Each row is a point. To make a cloud, some directions were put in groups of two or more. Within a group, all points are equally far from the middle, so they leave a hole (a ring in 2 directions, a hollow ball in 3). The other directions are filled evenly. Then the cloud was stretched, turned, moved and blurred a little. Count the holes, and give their numbers of directions, smallest first.
In the rows, 128 means zero.

Cloud:
180,94
120,165
122,165
78,131
160,86
131,165
78,135
176,93
192,111
80,144
132,88
176,146
181,96
Holes: 1 (2)

Cloud:
121,126,213
131,122,218
140,69,121
119,99,192
117,105,113
136,125,130
106,103,80
137,130,98
147,130,190
126,124,223
182,103,126
118,168,170
198,125,126
199,111,137
174,138,177
180,127,114
108,150,154
90,103,181
109,137,162
121,75,80
178,139,136
Holes: 0

Cloud (27 x 4):
182,96,156,134
70,123,135,155
202,153,189,168
201,103,167,91
153,91,124,225
162,141,170,132
132,93,121,165
92,122,94,125
161,163,104,188
192,97,138,163
112,91,151,186
85,108,155,164
152,165,111,144
90,113,102,99
164,95,126,187
135,75,123,163
133,162,95,189
166,123,140,63
120,183,163,122
129,133,179,83
130,150,132,41
95,96,144,113
195,135,137,111
106,115,88,144
153,140,145,212
132,92,138,149
195,130,161,87
Holes: 0

Cloud, 54 rows:
80,123,134,33,98,145
76,48,144,104,96,156
84,115,150,167,152,160
138,134,88,47,160,146
108,84,88,95,189,137
148,127,108,131,148,67
163,146,152,169,80,124
154,86,102,125,86,95
174,168,142,138,98,101
140,119,134,32,118,142
146,187,90,140,149,93
200,139,149,120,109,111
111,141,127,40,102,176
126,73,121,115,181,82
128,174,131,127,102,91
68,174,135,109,156,130
119,172,141,109,71,119
77,96,85,108,103,178
141,163,121,110,83,93
158,202,75,125,127,122
160,198,102,164,115,158
156,152,120,89,174,166
132,111,74,116,57,136
128,73,106,127,174,169
209,128,129,142,64,143
91,76,172,146,152,148
161,98,91,173,170,97
139,125,78,188,124,141
98,134,85,169,138,106
132,94,148,81,97,190
99,109,110,181,123,99
88,193,123,126,144,138
61,73,139,136,94,130
91,139,157,88,178,121
79,129,89,49,145,158
127,70,106,135,198,113
67,118,110,154,125,100
150,198,93,103,71,165
179,166,130,196,137,124
78,37,147,98,114,142
81,190,109,120,142,125
130,93,130,176,75,121
115,77,165,148,174,142
209,106,121,102,113,173
212,117,124,96,108,168
105,107,125,198,118,119
102,183,143,154,133,136
158,119,143,46,118,134
155,122,126,101,153,73
164,164,60,91,89,127
83,136,66,127,115,148
174,129,56,99,124,123
218,174,92,102,115,151
152,35,134,104,115,142
Holes: 3 (2, 2, 2)

Cloud (83 x 8):
154,129,59,179,79,171,163,168
161,123,34,136,93,133,103,182
171,189,148,138,139,104,123,164
174,181,169,138,85,95,130,128
117,92,68,77,150,91,115,141
87,164,153,177,151,123,141,155
122,92,42,132,130,132,111,178
137,122,139,149,52,115,56,137
97,141,88,176,36,107,137,133
113,121,95,208,156,132,115,176
147,174,112,145,198,96,119,112
99,124,77,74,65,139,158,110
177,97,107,144,137,137,81,180
175,143,57,141,65,99,106,131
123,159,95,182,90,105,202,133
91,102,92,118,84,164,70,127
142,125,171,169,145,125,57,83
81,145,136,169,136,96,83,91
141,118,57,69,129,162,163,102
87,95,93,148,109,150,185,114
125,94,118,143,190,105,86,139
93,97,40,119,141,143,163,141
96,200,82,138,106,136,123,147
169,139,90,120,168,198,108,109
170,153,97,138,206,95,111,129
153,144,110,164,203,105,91,122
164,93,78,113,60,115,78,114
152,140,126,170,63,135,183,149
139,130,151,107,131,120,52,81
102,133,123,70,128,90,80,84
205,136,77,146,105,149,155,115
186,118,137,77,116,87,149,103
82,157,95,68,109,90,109,92
151,160,165,124,149,116,75,127
146,142,43,130,131,144,198,183
136,126,118,88,83,138,63,88
132,100,116,182,65,121,54,148
108,82,46,106,98,164,125,141
165,149,108,140,143,200,107,135
109,129,96,175,30,94,109,149
123,164,172,166,69,121,111,141
123,171,78,187,63,157,128,151
91,145,141,139,173,160,187,94
107,135,155,165,149,86,64,120
131,156,141,89,82,104,185,134
140,157,93,57,126,119,186,104
70,148,168,146,88,104,157,124
138,125,69,175,78,154,188,136
174,115,59,140,92,95,133,113
103,137,119,170,31,137,111,143
190,160,120,189,115,122,195,150
137,95,89,110,69,172,99,137
118,98,38,83,96,118,158,142
165,94,166,201,94,125,78,117
171,116,74,183,162,110,76,144
145,51,110,148,143,129,92,104
205,86,92,97,132,146,101,139
99,142,141,161,95,39,123,131
136,90,122,150,208,112,118,129
198,154,82,100,156,117,148,182
134,117,138,120,107,62,120,75
73,150,165,174,137,140,122,131
215,137,87,137,197,131,116,144
154,153,88,82,155,109,118,174
175,94,155,120,149,106,158,96
121,201,113,88,85,102,160,117
107,159,79,140,51,145,87,117
161,123,95,110,112,177,182,103
120,137,84,144,139,67,91,174
178,100,91,126,61,130,70,146
133,176,182,121,150,120,154,92
138,142,68,212,99,136,159,185
142,140,123,103,139,140,60,77
157,150,156,122,181,95,177,154
92,112,147,153,106,94,105,67
75,120,169,125,90,104,90,111
201,127,58,146,112,89,123,133
148,129,188,201,97,117,113,98
160,143,88,128,134,193,105,152
104,148,52,107,131,111,177,183
71,129,126,134,100,94,75,82
193,123,142,142,105,140,93,79
118,79,164,147,113,102,141,100
Holes: 2 (4, 4)

Cloud:
141,127,95,190,96,122,123,190,195
158,137,90,77,155,158,69,99,152
198,88,87,126,140,183,81,170,104
195,94,115,69,93,116,127,139,145
222,83,81,120,145,172,87,142,94
165,64,124,135,161,134,171,209,119
130,115,158,160,176,186,122,121,148
106,136,94,151,100,168,165,181,143
159,200,129,157,98,73,86,124,150
148,117,29,159,136,103,119,129,148
176,195,202,145,131,156,97,149,153
124,175,193,167,125,130,139,164,165
85,150,143,140,87,73,118,96,196
167,183,126,190,177,130,66,109,192
122,90,91,104,167,105,108,113,137
151,90,65,176,123,182,130,120,99
182,96,64,157,82,104,79,116,138
176,116,133,159,147,88,174,177,154
172,142,137,171,135,132,81,189,185
188,48,88,112,154,180,113,114,96
126,151,100,97,143,91,148,174,154
150,139,173,142,86,171,125,119,157
179,136,68,112,83,94,108,143,132
146,143,152,120,190,151,140,210,153
167,177,146,175,162,119,95,73,171
137,132,109,147,26,85,145,119,133
120,50,96,89,88,145,170,102,99
179,94,104,96,99,199,72,105,155
90,153,128,189,133,102,112,91,182
108,130,130,187,124,91,61,123,163
143,128,50,162,158,94,115,131,166
147,81,73,199,101,71,123,136,183
102,154,101,185,164,89,121,163,153
158,32,71,95,121,182,86,125,132
171,141,114,105,126,104,137,146,95
124,142,156,143,174,107,115,146,74
128,132,152,132,148,166,158,175,172
146,69,117,88,73,179,129,96,98
191,186,133,116,103,94,96,123,135
107,65,99,178,100,131,106,124,197
166,95,77,125,84,86,113,151,119
155,82,170,126,100,121,124,182,136
175,141,162,144,106,169,90,155,99
190,141,142,126,149,128,144,88,180
127,83,71,198,150,142,107,172,189
186,165,138,102,133,137,155,132,81
149,44,146,160,144,143,141,123,162
171,135,90,142,140,88,88,93,229
113,133,99,100,134,183,127,139,153
130,59,110,168,125,141,165,104,133
144,99,78,94,102,128,185,144,145
150,107,132,112,128,102,84,68,108
100,165,97,133,130,84,152,170,225
134,188,109,190,150,70,115,169,199
152,125,152,197,184,174,100,138,147
165,70,99,161,117,95,117,99,188
113,86,112,209,105,111,91,152,170
152,162,65,191,157,73,87,140,220
183,103,91,86,124,155,172,157,135
172,194,105,137,169,126,117,154,125
169,137,145,98,148,113,62,93,192
100,106,67,167,115,168,88,139,102
188,132,149,185,141,84,141,146,146
193,155,129,112,171,116,102,144,93
152,126,111,225,84,139,116,115,136
90,71,96,140,83,133,73,109,158
142,150,123,123,76,57,138,119,198
101,75,40,152,133,164,89,150,143
165,94,100,132,125,116,107,101,74
199,137,122,162,86,113,97,111,109
184,148,101,85,84,91,111,126,165
99,106,53,174,99,66,166,152,125
134,159,89,90,87,176,81,125,160
121,92,94,102,66,185,168,117,96
121,133,147,155,122,141,55,84,118
78,118,152,183,171,105,143,184,110
171,138,118,136,140,92,88,85,210
154,158,165,110,93,120,102,39,115
185,107,109,111,101,102,132,111,211
139,135,87,91,106,140,135,70,117
146,72,88,84,98,164,173,147,122
137,137,129,226,91,139,139,143,129
147,165,93,142,119,103,168,149,123
93,198,140,159,97,96,160,101,183
154,111,105,186,188,140,80,177,203
108,172,124,116,143,123,154,161,163
153,67,149,100,127,164,79,123,160
161,115,121,95,113,187,120,174,109
126,107,154,182,152,146,162,198,120
142,186,107,144,90,122,184,107,153
Holes: 3 (2, 2, 2)

Cloud:
117,74,137,189,178,164,189,85,169
186,122,125,115,119,56,159,141,131
145,166,162,113,153,144,117,126,149
115,57,141,173,155,131,189,93,142
113,80,105,97,89,107,191,192,115
83,128,149,189,187,99,144,151,143
116,191,117,60,98,115,88,140,81
120,180,124,44,126,150,130,95,114
117,171,129,52,135,117,186,121,151
179,82,119,187,138,144,159,109,142
123,153,69,113,115,75,108,157,131
127,135,117,69,39,74,142,140,107
127,157,126,88,176,133,97,79,145
125,195,160,143,176,129,151,91,116
105,110,186,136,109,136,200,61,164
149,128,102,145,67,103,189,158,112
132,122,177,121,112,199,158,100,93
153,166,138,141,111,179,119,115,126
190,177,157,80,125,105,156,125,127
143,179,136,66,75,164,108,174,133
93,162,115,155,154,153,207,101,96
129,98,184,100,99,146,206,140,121
62,196,107,174,168,105,153,98,131
56,107,110,169,138,150,214,107,175
83,150,137,121,169,116,64,112,97
135,174,138,169,153,161,108,58,135
115,133,118,140,120,185,200,122,166
115,89,136,147,149,98,130,174,162
163,92,134,163,144,119,161,85,199
86,149,84,180,190,69,143,108,136
139,147,85,90,108,109,97,106,179
82,145,131,81,128,148,205,113,148
108,121,128,141,91,164,162,44,59
109,123,76,90,93,109,177,119,95
152,129,123,123,147,187,130,115,73
113,106,126,91,156,91,195,92,147
96,116,186,105,100,181,165,97,134
102,131,119,64,142,104,181,101,161
159,127,132,43,32,107,123,137,110
89,212,90,113,150,147,105,151,148
120,156,90,118,70,155,132,170,144
148,211,131,124,130,129,122,97,69
152,134,104,17,102,73,133,156,89
163,217,66,104,158,163,125,147,165
153,146,98,71,107,183,120,117,85
160,133,101,106,163,64,180,120,134
94,152,87,93,164,138,88,107,121
73,133,149,101,147,128,97,144,181
120,174,97,75,79,88,140,156,150
85,134,105,58,129,95,172,195,116
122,91,153,107,106,174,132,95,84
105,161,99,211,176,120,105,94,111
143,80,99,88,144,124,166,183,149
121,120,91,204,138,100,144,131,134
189,191,117,68,124,148,124,132,39
82,160,109,107,101,114,95,152,120
149,139,125,66,126,146,200,195,127
72,149,132,118,176,162,192,154,147
172,136,124,114,62,147,119,79,98
176,168,116,149,182,101,149,90,116
144,118,105,106,54,125,229,134,153
125,203,132,39,139,140,144,170,139
21,164,96,108,181,132,135,145,159
142,111,109,140,81,104,211,144,168
80,139,156,94,109,191,189,128,131
132,179,73,104,115,160,158,159,77
106,154,91,149,128,146,216,95,119
141,94,102,144,173,127,176,141,122
135,85,119,234,164,123,174,75,162
156,147,98,151,132,178,174,114,81
56,128,86,156,183,116,180,145,137
134,132,116,90,52,147,212,149,143
134,163,124,163,218,141,96,77,124
142,62,135,190,142,132,147,51,141
97,131,131,84,146,92,128,140,41
73,158,182,105,143,98,163,151,150
88,134,122,184,164,191,196,120,143
115,133,132,91,173,160,102,114,89
123,142,148,42,66,109,127,168,145
172,150,83,122,127,195,145,68,112
102,180,103,105,171,188,141,89,158
102,128,168,80,130,70,106,138,85
94,101,89,117,74,143,155,143,159
139,146,121,94,176,98,134,145,188
111,62,141,118,108,116,151,131,162
154,94,97,89,125,161,112,147,95
117,139,102,187,139,188,183,95,108
97,117,128,155,98,162,154,103,47
105,59,149,138,98,84,176,108,125
123,150,144,41,132,81,147,107,139
83,182,105,90,122,84,117,159,71
135,197,113,95,141,162,75,130,134
138,167,99,105,146,101,93,136,60
139,147,72,146,167,94,89,84,118
108,123,127,112,96,100,175,167,180
114,115,123,83,65,144,171,164,173
130,136,145,176,132,195,158,90,149
98,158,140,61,124,82,134,65,134
142,158,109,134,202,157,100,85,107
73,168,90,145,188,149,187,115,175
163,194,102,157,149,149,123,151,143
169,215,79,73,108,131,108,143,73
178,105,101,157,113,151,192,172,136
100,193,69,128,174,177,133,88,162
159,150,114,94,46,116,113,164,55
149,170,141,128,190,115,140,126,105
151,141,116,82,151,73,109,184,84
Holes: 2 (2, 4)

Cloud (92 x 9):
157,172,88,120,89,138,143,125,121
141,157,148,132,54,148,146,225,158
176,84,145,182,179,123,135,93,84
138,126,151,90,165,118,103,96,89
174,148,143,145,107,122,67,148,80
128,76,101,119,100,116,85,151,149
183,124,191,155,144,155,97,175,59
136,112,140,128,80,132,83,155,135
151,110,120,93,96,135,141,151,187
229,145,145,162,109,173,101,172,121
51,120,146,131,117,196,100,58,160
131,182,142,106,142,132,70,182,89
203,128,113,115,98,200,93,174,104
81,149,166,129,163,134,138,160,76
111,208,191,142,164,153,118,119,113
223,56,152,113,135,122,140,97,143
158,189,147,151,114,183,72,118,97
145,129,194,144,115,66,84,164,120
128,204,101,116,144,178,123,100,148
140,234,151,131,88,183,95,101,184
173,167,128,104,188,138,101,127,152
124,155,136,111,80,150,86,120,164
122,182,205,121,131,153,132,108,79
213,101,169,122,200,170,158,142,100
119,182,107,102,135,169,86,122,112
133,91,174,182,184,162,122,91,94
210,189,142,142,78,97,94,154,123
130,91,94,105,174,133,86,115,214
142,145,112,97,176,176,67,63,117
213,188,198,138,101,140,81,214,125
146,160,163,127,51,177,135,111,102
115,191,113,100,100,185,103,126,196
161,83,177,75,124,128,102,135,97
75,183,214,136,144,151,115,151,180
114,132,115,104,112,149,135,187,199
129,175,114,139,102,188,111,120,215
223,130,114,131,74,85,137,180,68
150,112,160,153,159,116,100,184,59
191,157,142,82,151,119,118,170,98
116,121,130,153,103,140,92,134,66
186,132,185,87,141,171,108,169,162
145,199,193,118,91,123,102,150,138
104,147,100,74,109,106,110,132,96
142,152,189,190,174,122,100,160,146
114,150,155,112,98,118,78,126,50
155,98,204,128,165,142,125,160,87
114,159,188,106,138,173,92,99,124
194,117,130,109,108,146,83,79,98
137,118,112,163,135,129,84,165,109
128,138,104,135,92,154,104,77,163
115,62,154,131,201,145,94,64,165
59,118,185,92,124,104,94,170,163
219,132,149,68,103,141,100,141,87
43,130,196,161,173,166,134,103,132
235,148,173,157,176,113,145,165,118
88,167,149,160,104,178,48,138,166
175,142,88,111,143,133,169,80,102
109,122,168,167,165,103,101,204,150
140,129,86,98,107,164,138,137,145
122,137,91,82,130,123,128,175,167
225,128,89,90,89,151,124,100,106
113,122,177,85,122,100,97,147,140
150,141,138,106,91,121,69,121,110
112,97,143,96,127,156,112,77,158
148,66,155,106,116,83,119,193,170
165,103,138,121,197,68,120,145,168
81,112,188,158,124,143,128,138,137
195,178,150,115,136,140,149,73,68
177,187,167,136,141,128,174,100,81
185,144,128,129,147,83,168,171,116
136,97,164,112,78,149,87,157,82
110,158,206,141,161,124,66,175,104
142,111,135,52,115,115,150,130,131
101,146,121,115,182,137,124,140,196
86,130,133,79,132,101,137,98,162
130,116,106,75,159,136,112,172,179
146,153,86,95,104,131,82,164,129
160,121,82,93,135,169,134,139,140
94,98,137,160,159,144,142,123,91
194,129,72,111,126,119,156,111,124
158,103,179,161,129,98,80,116,77
55,115,215,133,126,143,120,141,107
179,203,163,138,131,149,157,185,87
140,149,128,96,110,159,105,94,182
149,193,91,104,127,175,111,134,202
152,143,124,146,104,117,62,95,183
192,172,124,119,128,139,83,75,133
101,185,156,175,142,124,95,193,118
240,144,151,143,80,121,106,170,91
181,184,134,99,89,177,90,138,153
144,68,106,147,178,74,131,137,141
199,116,175,165,111,85,98,147,135
Holes: 1 (4)

Cloud (98 x 9):
162,92,101,144,86,66,122,92,133
141,90,97,46,102,172,155,132,128
120,89,151,60,189,166,113,150,179
131,92,161,90,133,158,92,47,142
133,164,144,137,152,84,125,151,144
82,156,129,114,15,141,155,112,163
111,74,172,93,128,146,73,110,113
109,172,87,131,182,190,89,109,171
70,163,137,115,68,135,139,115,147
90,87,156,143,120,127,134,168,52
98,157,81,103,136,142,130,137,140
65,129,117,141,163,178,99,109,119
101,183,186,105,83,169,146,117,96
99,47,140,109,65,56,181,164,133
88,173,145,136,90,107,102,116,112
119,185,102,112,121,116,107,142,110
88,77,122,102,68,150,151,184,60
163,142,148,82,132,68,100,69,141
110,92,121,67,112,161,95,122,125
97,171,137,112,83,95,106,172,126
139,149,120,112,52,64,146,173,62
122,141,127,76,91,145,153,193,122
140,152,115,76,66,119,49,166,111
153,179,105,161,74,27,183,140,113
101,130,141,143,90,240,163,165,91
93,157,132,132,107,96,87,95,108
87,117,62,125,75,132,140,172,86
85,98,124,120,82,112,158,168,101
100,85,172,123,121,174,155,187,113
98,162,105,93,57,136,184,137,141
144,140,148,79,142,106,84,175,56
142,107,175,139,157,129,123,119,144
196,101,144,64,186,156,131,175,123
54,142,170,102,64,205,132,195,81
103,204,104,149,95,83,125,52,160
174,96,110,153,105,121,177,149,72
158,82,130,52,183,175,125,169,83
155,103,160,101,164,151,162,116,90
135,95,145,115,148,113,208,91,90
135,129,119,161,142,205,147,158,119
48,172,128,102,115,136,140,141,186
167,147,95,129,73,39,121,139,103
94,160,153,89,121,55,127,191,157
75,135,116,54,162,198,101,129,194
171,126,143,117,117,136,114,169,89
136,150,95,93,124,106,120,118,195
72,72,169,134,136,166,141,167,126
117,123,105,80,127,134,125,141,180
115,116,104,69,104,169,114,87,151
158,145,180,127,85,200,156,144,133
133,149,151,82,101,152,66,174,86
175,133,179,70,156,141,100,65,83
169,143,118,110,61,147,126,143,167
135,92,135,155,123,67,187,105,73
164,115,73,144,126,233,83,114,132
97,129,123,89,58,145,105,142,136
65,104,174,91,114,94,165,137,98
97,101,128,134,78,128,103,157,88
98,153,120,125,136,139,120,156,101
184,131,132,86,193,79,88,92,64
192,151,96,86,98,58,159,88,109
112,134,164,58,117,160,165,151,90
79,121,166,71,116,121,90,125,147
58,121,86,143,77,128,110,112,130
155,117,122,182,120,108,78,146,154
103,124,123,112,207,124,96,122,93
124,150,110,67,63,162,93,87,158
63,169,166,141,75,149,88,105,136
103,82,145,112,103,139,129,215,121
78,72,131,140,78,137,108,183,120
98,158,118,99,86,76,91,100,165
160,147,116,129,118,38,132,128,70
138,162,82,55,118,118,117,102,78
101,107,160,134,76,151,106,145,94
131,83,98,73,144,105,118,90,176
90,191,120,123,87,93,174,127,125
147,51,201,149,117,149,151,117,72
114,132,94,111,55,25,118,111,150
196,164,108,96,169,80,119,147,165
109,162,89,54,138,123,119,151,180
180,170,124,71,204,139,134,89,139
167,133,151,133,147,123,140,177,124
137,138,154,38,144,166,80,166,136
164,148,118,43,89,83,141,156,143
201,147,88,145,95,87,89,146,94
109,102,152,95,115,170,128,101,126
128,126,82,112,114,92,119,123,49
173,166,66,88,146,160,126,115,166
85,82,175,77,146,197,168,131,151
115,84,192,190,93,155,140,150,112
133,130,151,85,136,135,133,110,115
135,71,102,88,76,126,125,161,98
119,60,142,96,83,161,174,119,73
88,138,73,87,143,137,93,125,174
167,192,103,113,105,84,155,93,117
130,215,115,118,167,172,141,109,122
158,127,80,90,112,148,102,63,102
163,179,114,91,208,164,106,99,68
Holes: 0
